Rows are points. The points of each table are mixes of a few directions, plus a little noise. How many directions does each table use, and how many do they share? Where both have some left over, give the other angles between the two spaces (their principal angles), to ten degrees, smallest first.
In the rows, zero is written as 128.

First (7 x 2):
[[120 189]
 [135  74]
 [136  68]
 [130 112]
 [122 172]
 [116 219]
 [137  63]]
Second (5 x 2):
[[118 197]
 [138  45]
 [133  81]
 [129 126]
 [120 191]]
Directions: first 1, second 1, shared 1

First (7 x 4):
[[147 131 127 151]
 [ 30 110 134   7]
 [141 130 127 144]
 [187 139 124 200]
 [146 131 127 150]
 [103 123 130  97]
 [144 131 127 147]]
Second (7 x 4):
[[157 106 136 108]
 [182 161 163  81]
 [ 91 160 119 153]
 [185  73 141  90]
 [ 65 172 110 172]
 [128 157 136 124]
 [ 87  67  91 168]]
Directions: first 1, second 2, shared 0; angles 90

First (8 x 9):
[[111 153 198 137 155  63 130  10 157]
 [135  78  89 144 126 174 170 221  78]
 [178 165 117 140  92 136  24 160 139]
 [102 117  70 126 127 139 195 130 136]
 [151 171 123  80  95 148  26 159 156]
 [116 156 197  72 138 108  76  81 154]
 [ 93  84 108 128 150 141 226 140 105]
 [138 100 122 198 141 113 176 122  98]]
Second (8 x 9):
[[126 211 101 134 108 123 141 131 122]
 [ 90  85 138  72  79 150 111 122 110]
 [145  61 122 159 192 149 134 124 125]
 [ 94 119  76 108 120 188 132 118  83]
 [203  39 175 195 249  83 148 129 169]
 [ 96 216 162  93  13  94  85 148 155]
 [121 201 131  77  74  90 155 115 121]
 [148  93 120 185 187 147 120 138 138]]
Directions: first 4, second 4, shared 0; angles 40, 50, 50, 60

First (8 x 14):
[[145 148 138 153 131 143 106 103 176 141 215 110 134 143]
 [110 178 152 148 130 156 126 111 166 133 157  92 213 148]
 [133  97 108 115 134 130 126 132 111 152  92 146  72 109]
 [136 143 143 139 118 105 130 130 134  87 179 124 155 146]
 [145 146 144 149 120 112 118 120 152  98 213 120 145 149]
 [129  99 102 116 144 160 115 117 129 194  84 138  64 103]
 [ 95 126 127 101 124 121 160 155  79 109  18 134 166 117]
 [131  88 110 102 123  96 143 154  76 108  66 160  76 110]]
Second (11 x 14):
[[120 102 104  95 118  60 152 185  92  66 140 154 124 137]
 [138 145 136 142 121 105 123 131 153  94 217 119 152 152]
 [125 115 115 107 115  60 147 176 107  58 173 146 138 147]
 [122 105 106 114 140 148 124 128 123 172  85 135  88 109]
 [137 115 101 129 144 143 103 121 173 176 199 125  84 131]
 [125 163 173 154 123 174 131  85 116 140  51 108 170 116]
 [128 144 149 132 112  96 144 140 110  66 138 128 171 142]
 [118 132 145 132 132 176 133 100 100 167   7 124 129 100]
 [144 137 122 146 134 130 103 116 183 140 243 115 123 148]
 [127 123 125 130 140 169 117 105 135 182  84 124 104 110]
 [124 127 132 128 131 147 131 117 115 146  72 128 124 114]]
Directions: first 3, second 3, shared 2; angles 40

First (10 x 24):
[[ 94  49  20 120 120  76 134 138 156  83  98 117 135  93 129 182 118 183
  107  79  81  77 143 113]
 [172 165 165 119  95 149 122 103 128 149 136 121 158 136 114 107 129 114
  151 149  85 131 111 148]
 [ 93 135 108 205  98 108 129 147 107 147 164 181 103  96  58  50 181 132
   81 124 236 101  64 167]
 [ 92  63  81 110 156 100 133 147 136  83  98 122 121 118 180 174 109 158
  135  99 112 114 162  98]
 [148 170 203 121  99 171 103 114  99 157 157 140 153 138 144  66 149 107
  155 167 130 134 117 161]
 [ 50 111  87 134 192 130 119 165 122 138 147 125  64 131 121 155 140 130
   49 118 229 143 172 109]
 [210 184 178 116  65 151 125  84 135 155 133 116 182 137  98 100 125 110
  171 154  41 126  92 159]
 [100  91  39  92 148 112 123 131 161 119 115  84 118 121 111 209 110 159
   74  98  85 110 179 107]
 [192 170 202 132 164 134 167 116 136 123  97 123 120 168 146 148  87  81
  188 141 115 191 115  93]
 [128 141 198 132 144 149 126 135  99 125 133 151 125 143 179  90 132 106
  169 150 165 153 125 126]]
Second (8 x 24):
[[120 112  80 135  97 111 123 124 138 127 132 127 139 106  94 128 140 151
  105 113 110  94 117 144]
 [136 122 215 126 139 143 129 135  93 103 117 159 142 141 221  84 123 111
  210 149 143 148 123 121]
 [156 143 108 113 153 123 148 117 159 133 108  93 116 146  99 189  96 117
  114 118  93 153 144 102]
 [163 123 143 114 137 119 148 118 141 107  96 116 141 140 155 157  97 122
  173 122  79 144 130 104]
 [113 188 216 121 211 182 125 145 102 165 151 123  72 180 155 128 122  69
  112 166 227 211 168 102]
 [ 54 121 161 160 102 155  82 156  67 148 188 187 122 102 150  13 199 136
  106 155 243  96 111 181]
 [136 120  93 125 114 113 133 121 145 124 120 117 135 119 103 148 122 141
  118 114  96 113 123 129]
 [145  94   7 129  71  78 137 108 179 117 110 101 157  89  45 176 123 177
   88  84  34  66 108 141]]
Directions: first 5, second 3, shared 3

First (10 x 32):
[[128  98 163 161 107 135 105 144 113 139 137 135 107  63 188 144 125 176
  167  96 156 117 118 120 116 128 130 144 150 157 145 142]
 [128 178  70  73 162 116 166 101 152 110 113 116 162 237  28 102 133  48
   64 181  82 145 144 140 148 129 125 102  92  81  99 104]
 [128 148 105 106 141 123 143 117 138 121 122 124 142 171  89 118 130  96
  102 149 110 135 135 133 136 128 127 118 114 109 117 119]
 [128 141 113 114 137 125 138 121 134 123 124 125 137 156 102 121 129 107
  111 142 116 133 132 131 133 128 127 121 119 116 120 122]
 [128  97 164 162 107 135 104 145 113 139 137 135 106  60 191 144 125 178
  168  95 157 117 118 120 115 127 130 144 151 158 146 143]
 [128 110 149 148 116 132 115 138 119 134 133 132 116  89 164 137 126 157
  151 109 144 122 122 124 121 128 129 137 141 145 139 136]
 [128  90 172 170 102 137  99 148 110 141 139 137 102  46 204 148 125 189
  177  88 163 115 116 119 113 127 131 148 156 164 150 146]
 [128 149 104 106 142 123 144 117 138 121 122 123 142 172  87 117 130  95
  101 150 109 135 135 133 136 128 127 118 113 109 116 118]
 [128 136 119 119 134 126 134 124 132 125 125 126 134 146 112 124 129 115
  117 137 121 131 131 130 131 128 127 124 122 120 123 124]
 [128 134 121 121 132 127 132 125 131 126 126 127 132 141 117 125 128 119
  120 134 123 130 130 129 130 128 128 125 124 122 125 125]]
Second (9 x 32):
[[145 121 147 132 142 140 128 129 116 126 113 139 122 113 171 129 118 163
  130 116 156 133 111 138 139 136 162 129 139 145 156 143]
 [124 130 124 127 125 125 128 128 131 128 132 126 130 131 118 128 130 120
  127 131 122 127 132 126 125 126 120 128 125 124 122 125]
 [153 117 156 133 148 146 128 129 111 125 105 144 118 106 192 130 114 178
  131 111 169 136 103 143 144 140 178 130 144 152 169 150]
 [116 133 115 126 118 120 128 127 136 129 138 121 133 139  99 127 135 104
  127 136 109 125 139 121 121 122 105 127 121 116 109 118]
 [101 140  97 122 106 109 128 127 146 131 153 110 139 152  59 126 143  73
  125 147  84 120 155 112 111 115  74 126 111 102  84 104]
 [ 81 148  74 118  90  94 128 126 160 133 171  98 146 171   7 125 155  32
  123 160  51 114 175 100  98 106  34 124  99  82  50  86]
 [138 123 140 130 137 135 128 129 121 127 119 135 124 119 154 129 122 149
  129 121 145 131 117 134 134 133 149 129 135 138 145 137]
 [140 123 142 130 138 136 128 128 120 127 117 136 123 117 159 129 121 153
  129 120 148 131 116 135 136 134 152 129 136 140 148 139]
 [153 117 157 133 149 146 128 129 111 125 105 144 118 105 193 130 113 179
  131 111 169 136 103 143 144 140 178 130 144 153 169 150]]
Directions: first 1, second 1, shared 0; angles 50

First (11 x 32):
[[113 138 105 135 139 105 130 133 156  78 141  84 107  88  93 175 114 157
  114 124 152 143 103 114  84 119 124 147 100  78 105 179]
 [153 112 166 117 110 166 125 120  83 209 106 201 163 194 186  51 152  81
  150 134  89 106 169 152 200 142 134  97 174 210 166  45]
 [131 126 132 127 126 133 128 127 123 138 125 137 132 136 135 118 131 122
  130 128 123 125 133 131 137 130 129 124 134 138 132 118]
 [119 134 114 132 134 114 129 131 145  98 136 101 115 104 106 156 119 146
  120 126 142 136 113 119 102 123 125 140 111  98 114 159]
 [138 121 143 124 121 142 127 125 110 160 119 157 141 154 151  98 137 109
  137 131 113 119 144 137 156 134 131 115 146 160 143  95]
 [113 138 104 135 139 105 130 133 156  78 142  83 106  87  92 176 113 158
  114 124 153 142 102 113  83 120 124 147  99  77 104 180]
 [113 138 106 135 139 106 130 133 154  81 141  86 107  89  94 173 114 156
  116 124 151 141 104 114  86 120 124 146 101  80 106 177]
 [124 131 122 130 131 122 128 129 135 114 132 115 122 117 118 141 124 136
  124 127 135 132 121 124 116 125 127 133 120 114 121 142]
 [137 122 141 124 121 141 127 125 112 156 120 153 141 151 149 101 136 111
  136 131 115 120 142 136 153 133 130 117 144 157 141  99]
 [116 136 111 133 136 111 129 132 149  90 138  95 112  97 101 163 117 150
  118 125 146 139 109 117  94 122 125 142 107  90 110 167]
 [152 112 164 117 110 163 125 120  85 205 107 197 162 191 183  55 151  82
  149 134  91 107 167 151 197 142 134  98 172 206 164  49]]
Second (11 x 32):
[[114 149 128 139  96 113 146 126  92 130 135 139 128 112 128 107 109 136
  168 159 117 131 140 119 139 121 109 168 109 143 118 116]
 [147 128 109 109 131 153 152 124 142 140 125 136 134 172 116 122 155 143
  104  78 121 126  78 155 142 140 124 127 104 123 128 126]
 [154 123  91  97 145 133 126 138 151 134 143 126 146 155 126 141 132 113
   93  47 107 137  90 155 124 122 143  95  98  95 142 146]
 [162 134  92  85 131 108 139 136 136 147 134 153 162 149 128 124 122 133
  127  49  90 127  80 145 149 120 115 112  82  97 137 158]
 [ 80 128 175 181 117 110  96 127 100 102 127 105  98  59 142 134  99 111
  166 248 160 131 222  81 101 119 137 149 185 159 119 109]
 [107 111 154 154 148 122  85 134 138 105 129 100 109  88 139 153 115 102
  121 179 154 132 187 103  94 121 155 104 179 131 132 129]
 [133 113 141 129 145 155 130 120 152 128 112 122 119 153 121 133 159 140
   99 124 147 120 112 138 127 145 133 117 148 135 127 123]
 [171 126  73  75 145 119 131 142 153 144 146 140 164 162 127 137 127 116
   96   7  85 136  67 161 135 117 134  86  73  78 147 162]
 [128 127 167 131 121 108 134 113 118 141  91 159 132 113 129 110 132 168
  170 185 137 101 137  99 160 139  84 150 154 151 115 137]
 [114 125 122 145 133 157 125 130 133 114 143 101 109 136 125 139 137 108
   98 127 143 143 136 142 102 131 159 123 134 131 129 106]
 [ 98 143 154 162  98 130 144 117  94 123 123 129 108 108 127 108 123 142
  166 205 144 125 160 110 133 132 113 177 140 164 111  99]]
Directions: first 1, second 4, shared 0; angles 70

First (8 x 32):
[[147 132  99  95 114 106  92 131 170 102 171 121 124 226 133 177 132  96
  116 190 108 181 141 196  71 214 128 109 136 152  75 134]
 [125 121 168 172 143 157 175 127  85 146  70 142 137  18 127  71 130 163
  151  64 162  73 110  48 190  21 139 150 113 109 175 124]
 [192 131 116 120 112 173 109 131 107  72 139  83 104 131 134 139 113  93
  154 176 135 147 127 120 116 189 142  89 141 114 101 111]
 [ 90 130 120 118 133 113 122 123 125 155 139 128 126 126 120 129 121 135
  110 111 110 117 134 135 133 132 111 134 134 119 152 128]
 [ 86 128 134 133 138 118 138 123 115 164 120 138 132  94 120 111 124 149
  116  89 121 100 128 112 152  93 114 144 128 115 167 128]
 [110 139  82  80 116 122  77 122 126 125 188  84 101 182 118 167 101  95
  104 169  82 150 149 175  96 240 100  96 158 107 128 115]
 [ 32 125 138 131 149  57 146 123 163 209 124 190 160 141 118 121 147 174
   85  67 109 108 133 154 136  59 104 180 114 150 163 152]
 [243 118 168 174 119 177 164 143 132  52  73 140 141 107 154 108 155 119
  189 158 197 149 102  85 129  76 188 122 100 158  63 131]]
Second (8 x 32):
[[123 139 129 117 116 146 123 117 134 128 129 112 182 168 112 147 105 110
   89 145 119 127 114 143 110 116 181 127 203 152 108 138]
 [ 66  84 177 183 114 123 153  92 162 147 135 231  97 109 132 122 158 154
  161  86  91  59 165 158 112 171  56 138   7 144 185 151]
 [108 167 142 124 150 202 126  59 122 160 159 165 129 129 123 167 114 138
  103  73 120 151 130 129 159 156 133  51  85 105 124 134]
 [136  97 133 166 114  67 168 171 128  78 137 160 153 171 130 113 176  82
  138 175 116  79 117 146  86 118  86 124  95 121 142 173]
 [115 100 143 149  75  79 132 143 138 101 140 152  93 114 128 105 113 138
  166 138  96  77 177 123  86 168  40 179  90 140 185 124]
 [138 114 121 133 128 101 137 157 129 112 116 116 146 145 129 117 146 110
  127 156 134 119 112 136 115 106 142 142 150 134 118 138]
 [144 141 103  88 171 156  91 133 123 174  87  65  96  72 140 118 118 169
  134 105 173 193 110 106 186  95 196 152 172 130  90  78]
 [192 182  76  64 155 150  93 153  88 126 121  23 127 116 131 133  94 123
  108 145 175 218  98  83 170  94 190 109 222  98  72  87]]
Directions: first 3, second 5, shared 0; angles 40, 60, 60
